Rows are points. Each copy is the shape, with its points in the same order, turned, moved and blurred by noise. Say if it was mirrored as well.
(in the rows, 128 means zero)

Shape (7 x 2):
[[107 150]
 [127  10]
 [128 157]
 [104 131]
 [116 161]
 [ 82 158]
 [121 155]]
Copy 1 (7 x 2):
[[128  95]
 [157 245]
 [144  93]
 [124 123]
 [128  88]
 [100  92]
 [142  93]]
Copy 1 is: mirrored
Copy 2, 7 rows:
[[139 111]
 [ 17 182]
 [155 115]
 [115 111]
 [154 112]
 [133  73]
 [145 118]]
Copy 2 is: mirrored

Shape:
[[135 172  90]
 [156 128 136]
 [155 130 174]
 [ 81 114  71]
 [ 66 190 109]
 [185 101 165]
 [151  77 132]
 [ 64 101 109]
 [133 126 116]]
Copy 1, 9 rows:
[[156  59 138]
 [129 114 121]
 [ 96 123 102]
 [229  97 104]
 [180  43  64]
 [ 99 157 132]
 [150 164 124]
 [212 125  68]
 [156 106 118]]
Copy 1 is: mirrored
Copy 2:
[[ 64 153 125]
 [116 116 103]
 [154 119 107]
 [ 46  82 168]
 [ 78 158 201]
 [149  99  73]
 [115  67  98]
 [ 82  69 184]
 [ 93 108 122]]
Copy 2 is: only turned
Copy 3, 9 rows:
[[125 137  82]
 [106 120 142]
 [ 90 140 169]
 [195 106 103]
 [176 194  84]
 [ 80 106 182]
 [127  81 169]
 [200 126 137]
 [130 116 130]]
Copy 3 is: mirrored
Copy 4:
[[186 135  90]
 [141 105 126]
 [106 106 129]
 [212 166 158]
 [174 207  96]
 [116  69 145]
 [151  91 181]
 [181 183 181]
 [164 125 134]]
Copy 4 is: mirrored

Shape, 11 rows:
[[106 130 109 133 111 116]
 [104  83 116 134 117 126]
 [139 143 148 106 126 138]
 [ 99 146 153 130 117 126]
 [114 119 122 134 249 128]
 [212 129 146 134 178 138]
 [140 103 157 116 111  98]
 [115 145 143 132 114 103]
 [119 123 108 100 113 129]
 [111 149 149 129 130  87]
 [111 118 119 137 149 142]]
Copy 1 (11 x 6):
[[105 132  95 119 132 130]
 [100 120 100 123  88 134]
 [154 136 138 107 129 133]
 [127  97 121 106 147 133]
 [126 109 150 216 116 200]
 [146 170 201 165 119 125]
 [145 116 119 124 107  93]
 [127 112 112 117 149 114]
 [132 143  94 111 117 141]
 [134 100 110 141 156 111]
 [107 127 124 137 117 162]]
Copy 1 is: only turned
Copy 2:
[[105 131 138 113 120 143]
 [ 83 131  98 110 117 122]
 [154 127 122 121 148 112]
 [141 125 120  92 139 148]
 [177 109  64 163  45 132]
 [184 119 127 138  98  43]
 [126 168 115  95 135  97]
 [137 144 138  92 129 140]
 [109 135 127 138 142 129]
 [152 158 133  98 118 147]
 [122 107 106 124 106 129]]
Copy 2 is: mirrored
